Rows are points. Before rounding, the points of a table are all equally far from one centre. They may lie mostly on one side of it. Where is the centre, to within rounding?

Points (6 x 3):
[[-21  10 -75]
 [-69 -15 -17]
 [-61   0  21]
 [-80  35 -39]
 [  0  27  33]
 [  4  76 -15]]
Centre: [-26  25 -19]

Points:
[[ 45 -64 -10  80  -9 -32]
 [ 26 -73 -30  24  15 -26]
 [  8 -52 -32  41  38 -31]
 [ 38  10   3  77  16 -12]
 [ 22 -17  -2  60   9 -78]
 [ -5 -50  21  55 -14 -22]
 [ 24 -71 -25  39  16 -51]
 [ 32 -63 -30  72 -22   6]
 [  1 -59 -47  64 -10 -53]
 [  7 -59 -64  47 -13 -44]
 [ -3 -53 -40  82  -3 -22]]
Centre: [ 26 -21 -22  43 -12 -26]

Points (18 x 11):
[[  0 -11  41  -8  27  24  24 -29 -53 -68 -49]
 [-12 -23 -29   9   5 121   4  23 -36  -8 -13]
 [-46 -54 -32  22 -51  39 -39 -32   8 -35 -22]
 [ 68 -24   9  38 -34  60 -70  -1 -32 -18  45]
 [-25 -38   6 -18 -45   1  12 -38 -21  39 -21]
 [-43 -40  -7  43 -23  30 -33  27 -70   5 -36]
 [ 28  33 -46 -12 -34  39   7 -30  18   2 -43]
 [  7 -15  46  -8  31  20   0  30 -24   4 -55]
 [  8  -5  59  42 -15  44 -13  53 -54  -5  22]
 [ 15  -9  -8   0 -14  64  27  43 -79 -43  40]
 [  7  26 -15   5 -33  77 -87 -12  -2 -35 -32]
 [ -7 -35  11  20 -49  62 -48  12 -44  42 -18]
 [-47  50  41  11 -13  19 -70  20 -31 -45  18]
 [-67 -31  20 -31 -39  42   0 -16 -67 -24   0]
 [-29  21  -7   4  10  40 -20  43 -21 -96  -8]
 [-15 -40  18  -7  -7  33  57  22 -57  -9  43]
 [ -2 -36  53 -34 -12  74 -16  18   4  -7  36]
 [-31 -12  20 -33 -11  96  31 -53 -46 -22  -4]]
Centre: [ -1  -1  -7  14  10  31 -20 -23 -28 -16  15]

Points:
[[-14  20 -68 -71 -83  13  61  34  18 -15  53  -9  19  -2   7   1 -54  37]
 [-30  42 -38 -55 -38 -57  54 -25  23 -15  41  52  30 -12  58  19  -4  76]
 [ 78  -6 -34 -33   6 -27  53  50  40   2  -9   0   8 -19  64  15 -29 -18]
 [ 26 -31 -52 -10   2  13  33 -27  34 -20  85  54  63 -12  86  37  37  81]
 [  0 -55 -12 -41 -84  10  49   2  65 -22  34 -20  21  44  33 -28 -52  15]
 [ 26  17 -14 -40   6 -79  39 -13  37 -50   0  48  35 -20  60  32 -20  65]
 [-42 -56 -62 -46  -5 -33 -18 -24  19 -52  54 -11  10 -24  -6  63  11  99]
 [ 23 -64 -34   9 -87   7  24  57  70 -37  28  70   5 -27  78  40  20   2]
 [ 50  19 -52 -81 -62  -9  20  44  97   8  10  60  21  -9   5  18 -20  37]
 [ 55 -16 -78 -46 -46  19  52 -16  55 -92  36 -31  71   1  24   1  -7 -21]
 [ 46 -18 -79 -48   0 -30   9  30 -34  13  49  30  -2  60  78 -10  16 -17]
 [ 28  15   3 -47 -26 -63   8 -18  43  -6  20 -25  60 -45  12  13 -37  42]
 [ 63  18 -55 -28  18 -17  90  21  27  24  20  -3  26   6  41  25  22  40]
 [ 17 -78 -15 -34 -21  63  66  29  36 -74   1  60  64  24  26  -9  12  58]
 [ 33 -20  -2 -82  23 -40  43  41  26 -19  23  48  30 -65  13  65   5  22]
 [-17 -14 -92   8  44 -15  25  15  56 -53  20 -44  33 -38  27  25 -25  10]
 [ 27  13 -20 -10 -43 -65  13  65  32  -1  45  32  73 -47  46  16  45  12]
 [ 44 -10 -36  -9 -48  23  13  18  11 -88  92  46  22 -52  13   0  -7  -4]
 [ 73  -3 -87  -4 -10  61  52 -17  22 -10  70  25  -2  19  40  28  22  41]
 [ 14   0 -28 -20 -16 -51  36 -43  38  -1  28  -3  63  74  21  61 -31  18]
 [ 21 -28 -31 -19   3 -64  53  18  -6 -36  31  78  50  -1  30  37 -44  12]
 [ 54  19 -36  16 -49 -22 -27  11  55 -58  25  75  19  17  19  20  -5  84]
 [-19 -62 -56  -5 -23 -57 -15  -6  30  16 -41  15  69 -17  75 -32  16  53]
 [ 31 -21 -50 -51 -60 -46  15  35  40 -35 -18  70  37 -24  49 -61  26  63]
 [ 28 -14 -44 -96  -4  -5  58  -7  64 -48  19  12  56  15  59  61 -13 101]]
Centre: [ -1 -20 -42 -42 -27  13  -4   7  22 -28   8  15  26   5  38  26  19  18]

Points:
[[  33   49   52   17   35  -33   43  -18   43   70   20   -3   44   -5
   -15  -35   51  -10  -40  -30  -29   -7  -53  -52]
 [  36   55   61    0   18  -37   23  -13   62  106  -79    6   80   58
     2    2   43   -9  -21    6  -17   -2  -45  -48]
 [  12   52   26  -29   75  -49   43  -15   58   89  -13   11   59   30
    15   21   27   -5  -64    6  -28  -17  -31   -3]
 [   8   41   44   11   14  -64   36    4   64   49  -64  -18   12  -16
   -16   22   66    1  -32   -8  -67    0  -46    4]
 [  59   46   59  -28   58  -42   42   -2   17   82  -51   15   44   32
     5   -3   71   -5  -65  -25  -42  -10  -40  -16]
 [  12   42   55   13  -10    9   14  -53   67   93  -65   17   14   -1
   -12   13   33    2  -61   -6  -45  -24  -43  -39]
 [  29    8   61   36   62  -68   35   32   69   54  -35   11   57  -22
     8   17    0   34  -43  -13  -34  -52  -22   -9]
 [  63   36   69   -6   20  -28   33  -20   80   53  -50  -16   51   -1
   -46   -3   41    3  -11   11  -13  -25  -35    0]
 [  55   54  -10  -24   57  -58   13  -28   42   98  -36   27   61   39
   -16   27   53  -36  -44  -12  -13   12  -52   -9]
 [  45   35   65  -10   64  -36   35  -28   77   44  -41   10   65   -8
    13    7   58   -1  -12   -2    0   10  -36   20]
 [  59   26   60  -31   22  -77   56   -8   42   36  -48    1   39   45
    -7    7   61   -2  -51    0   -9  -11  -56  -21]
 [  79   65   46    7   43  -31   16  -50   56   36  -34  -27   58  -19
     8   20   29   46  -55    5  -24    8  -33 -101]
 [  72   37   14  -20   43   -4   27    4   67   85  -33   26   25   14
     9   26   76    7  -48    8   -1   -2  -31  -47]
 [  46   26   47   37   29  -34   61  -13   89   53  -33   -7   32    0
    24    8   50   22  -69   -9  -10  -18  -10  -25]
 [  59   55   41    0   69  -38   13   -5   76   62  -76   12   45   34
   -33   18   41    2  -67  -22  -42  -15  -94  -11]
 [  43    3   46   36   38  -49   40   -1   88   86  -41   37   46   48
   -10    5   54  -21  -20  -16   -5  -24  -31  -13]
 [  39   44   48   17    9  -37   40  -46   36   75  -29   34   48    0
    19   -7   47  -13  -88  -37  -33   -9  -29  -36]
 [  42   50   35   13   40  -69   29  -24   56   74  -40    3   61   13
    23   40   65  -26  -49  -31  -81  -21  -58  -28]
 [  33   13   70  -23   42  -17   34  -31   28   49  -57   15   78   33
   -11  -30   37  -17  -21   -5  -18  -65  -38  -14]
 [  46   38   45  -21   40  -74   51  -13    4   81  -71   32    0    2
     8   10   31   -7  -49   22  -23  -41    3  -32]
 [  64   13   64   25   36  -27   23  -40   15   27  -29   44   17   13
    -7   28   65   24  -57  -34  -39   -8  -33   15]
 [  18   53   63   27   47  -47   18  -11   91   61  -28   34   46   13
    37   16   51  -17  -83  -16   12    8  -75  -31]
 [  12    1   38   12   52  -59   23    7   73   55  -69    5    4  -30
   -32   10   41   16  -50   12  -36  -43  -33  -15]
 [  62   35   82    6   19  -26   66  -28   69   97  -49  -11   32  -10
     8   47   27  -12  -20   -9  -30  -53  -48  -51]
 [  43   65   81    0   46  -22    9   -2   41   99  -15   29   60   -6
    13    2   41   18  -42  -17  -42  -16  -43  -50]
 [  48    8   79    0   20  -40   33   11   84   58  -30   -2   -2   60
   -58   42   46   12  -66   -2   -8   11  -45   -9]
 [  37   28   52   35   15   -4   16  -17   85   95  -39   14   58   25
   -15   12   69  -16  -17   15  -12  -24  -24  -54]
 [  43   28   55  -19   22  -32   35   21   63   89  -67   16   38   -8
    41   19   68  -44  -68    7  -37   -3  -64  -24]
 [  24   30   49    4   62  -17   32    3  110   62  -12   39   51   19
     7   16   28   -1  -76   -7  -40  -19  -12  -20]
 [  23   64   90   -1   91  -37   20  -19   51   60  -45   10   43    9
   -44   -4   67   -3  -33    7  -13  -20  -25  -32]]
Centre: [ 36  18  44  19  54 -11 -24   7  16  22 -51 -32  11  26  11  42 -30 -60
 -28 -31 -10  15 -17 -50]
